Rows are points. Each copy is the shape, with its points in the same order, turned, moved and blurred by noise. Say if it was mirrored as well.

Shape:
array([[-3.5, -2.0],
       [-2.2, -2.6],
       [-2.2,  2.3],
       [-0.5,  8.0],
       [ 1.9, -2.3],
       [-2.0,  2.8],
       [ 0.4,  5.4],
       [ 1.5, -3.2]])
Copy 1:
array([[-3.9,  0.7],
       [-2.4,  1.7],
       [-2.5, -3.3],
       [-2.7, -8.4],
       [ 1.6,  0.0],
       [-1.7, -4.4],
       [-0.8, -6.8],
       [ 2.2,  1.3]])
Copy 1 is: mirrored
Copy 2:
array([[ 1.1, -4.8],
       [ 0.1, -3.8],
       [ 4.4, -0.8],
       [ 8.7,  3.4],
       [-1.8,  0.0],
       [ 4.7, -0.8],
       [ 5.8,  2.5],
       [-1.5, -0.9]])
Copy 2 is: mirrored
Copy 3:
array([[-4.5, -2.5],
       [-2.7, -2.6],
       [-2.7,  2.4],
       [-1.5,  8.4],
       [ 1.4, -2.4],
       [-2.8,  2.8],
       [-0.5,  5.3],
       [ 1.1, -3.1]])
Copy 3 is: only turned
Copy 4:
array([[ 2.6, -2.8],
       [ 3.0, -1.5],
       [-1.9, -2.0],
       [-7.5, -1.0],
       [ 2.4,  2.4],
       [-2.2, -1.8],
       [-5.1,  0.2],
       [ 3.2,  2.2]])
Copy 4 is: only turned

Shape:
array([[-0.5,  2.5,  1.8,  3.9],
       [ 0.1, -3.1, -1.4, -0.9],
       [ 4.4,  1.2, -2.2, -2.7],
       [-2.8,  0.1, -1.5, -4.7],
       [ 0.1,  1.3,  7.6,  4.2],
       [ 5.4,  2.1,  1.1, -3.8],
       [-6.1,  1.7,  0.0,  4.9],
       [ 2.5, -0.2,  5.4, -0.4],
       [ 2.3,  4.1, -0.8,  3.7],
       [ 5.4, -2.8, -2.6, -0.6]])
Copy 1:
array([[-0.9,  4.1,  0.8,  1.6],
       [-0.9, -3.1, -1.6, -0.1],
       [ 4.8, -2.6, -0.1, -1.6],
       [-1.1, -4.1,  3.7, -2.5],
       [-1.0,  4.1,  2.3,  7.3],
       [ 6.4, -2.3,  1.6,  1.0],
       [-6.3,  4.5,  1.3, -0.9],
       [ 1.9, -0.5,  2.3,  5.8],
       [ 2.2,  5.0, -0.6, -0.8],
       [ 3.5, -2.9, -3.9, -0.3]])
Copy 1 is: only turned
Copy 2:
array([[-4.5, -0.7,  1.2,  1.2],
       [ 2.0,  1.9, -0.1, -1.0],
       [ 1.9,  0.2, -4.4,  3.7],
       [ 3.5, -3.2, -1.0, -1.9],
       [-4.9, -1.2,  5.5,  5.1],
       [ 2.2, -0.9, -3.9,  6.2],
       [-6.0, -2.0,  2.5, -4.3],
       [ 0.6, -0.7,  2.5,  6.1],
       [-5.3,  0.5, -3.3,  2.6],
       [ 2.8,  4.9, -3.1,  2.8]])
Copy 2 is: mirrored
Copy 3:
array([[-1.3,  1.7, -6.0,  3.3],
       [ 1.1, -2.1, -0.3, -0.2],
       [ 5.4, -0.8, -4.3, -2.2],
       [ 2.4,  3.1,  1.5, -1.6],
       [-0.3,  1.1, -5.7,  8.8],
       [ 7.6, -0.2, -4.9,  0.5],
       [-6.2,  3.7, -3.0,  2.2],
       [ 4.4, -0.2, -3.7,  5.9],
       [ 0.0,  1.1, -8.6,  0.3],
       [ 3.6, -5.3, -3.6, -1.3]])
Copy 3 is: only turned

Shape:
array([[-1.1,  3.2,  1.6, -7.7,  2.0,  2.5],
       [-3.1,  6.0,  0.7, -3.4,  1.4, -2.7],
       [-3.0,  3.4, -9.2, -3.4, -5.6,  1.9],
       [ 1.7,  0.0,  1.4, -5.9, -2.2,  0.9],
       [-5.5, -0.2, -5.9,  4.3,  1.2,  6.3],
       [-2.7, -1.0,  0.9,  2.9,  1.8,  2.6],
       [-4.3, -2.3,  0.3, -0.4,  2.3, -0.1],
       [ 1.1,  2.9, -2.1, -3.9,  2.0, -2.8],
       [-0.5, -1.6, -1.9, -3.5,  0.9, -3.1]])
Copy 1:
array([[ 5.4,  0.7, -4.0, -2.3,  1.1, -5.2],
       [ 2.1, -4.5, -0.7, -0.2,  3.1, -5.3],
       [ 5.5, -0.3, -0.4,  1.2,  9.7,  4.8],
       [ 4.6,  2.9, -0.2,  1.1, -0.9, -1.7],
       [-1.3, -1.4, -1.4, -7.8,  5.0,  6.8],
       [-2.1, -1.3,  0.2, -5.2, -0.8,  1.8],
       [ 1.4, -3.9, -1.1, -3.7, -2.0,  1.6],
       [ 1.2, -2.2, -3.6,  3.1,  1.7, -1.9],
       [ 2.9, -3.0, -2.5,  2.2, -1.1,  1.0]])
Copy 1 is: mirrored
Copy 2:
array([[ 1.2,  3.7,  5.0, -5.0, -3.9,  4.0],
       [ 2.3,  3.5, -0.8, -0.3, -4.9,  2.7],
       [ 1.0, -0.2,  8.5,  7.8, -3.3,  0.5],
       [ 0.6, -1.8,  4.7, -4.6, -3.2,  1.5],
       [-2.5,  2.8,  5.0,  6.1,  6.7,  3.2],
       [-2.1,  0.8, -0.2, -0.3,  4.1,  3.4],
       [-4.8,  0.1,  0.2, -0.4,  0.2,  4.4],
       [-1.1,  2.5,  1.3, -0.8, -4.7, -1.0],
       [-4.1, -0.6,  1.2, -0.7, -3.8,  0.2]])
Copy 2 is: mirrored
Copy 3:
array([[ 2.7,  6.9,  5.3,  4.4, -3.1,  0.8],
       [ 0.2,  1.5,  6.0,  3.9, -2.5, -4.3],
       [-0.7, -3.8,  0.7,  9.5, -3.9,  4.0],
       [ 1.9,  4.6, -0.5,  2.5, -2.4,  0.9],
       [-5.4, -4.2,  5.4,  2.4,  0.6,  6.7],
       [-2.4,  0.6,  4.2, -1.3,  1.4,  2.8],
       [-4.8,  2.4,  2.9,  0.2, -0.2,  0.4],
       [ 0.6,  2.8,  1.5,  5.6,  1.2, -2.5],
       [-2.7,  4.1, -0.4,  4.2, -0.4, -1.5]])
Copy 3 is: only turned
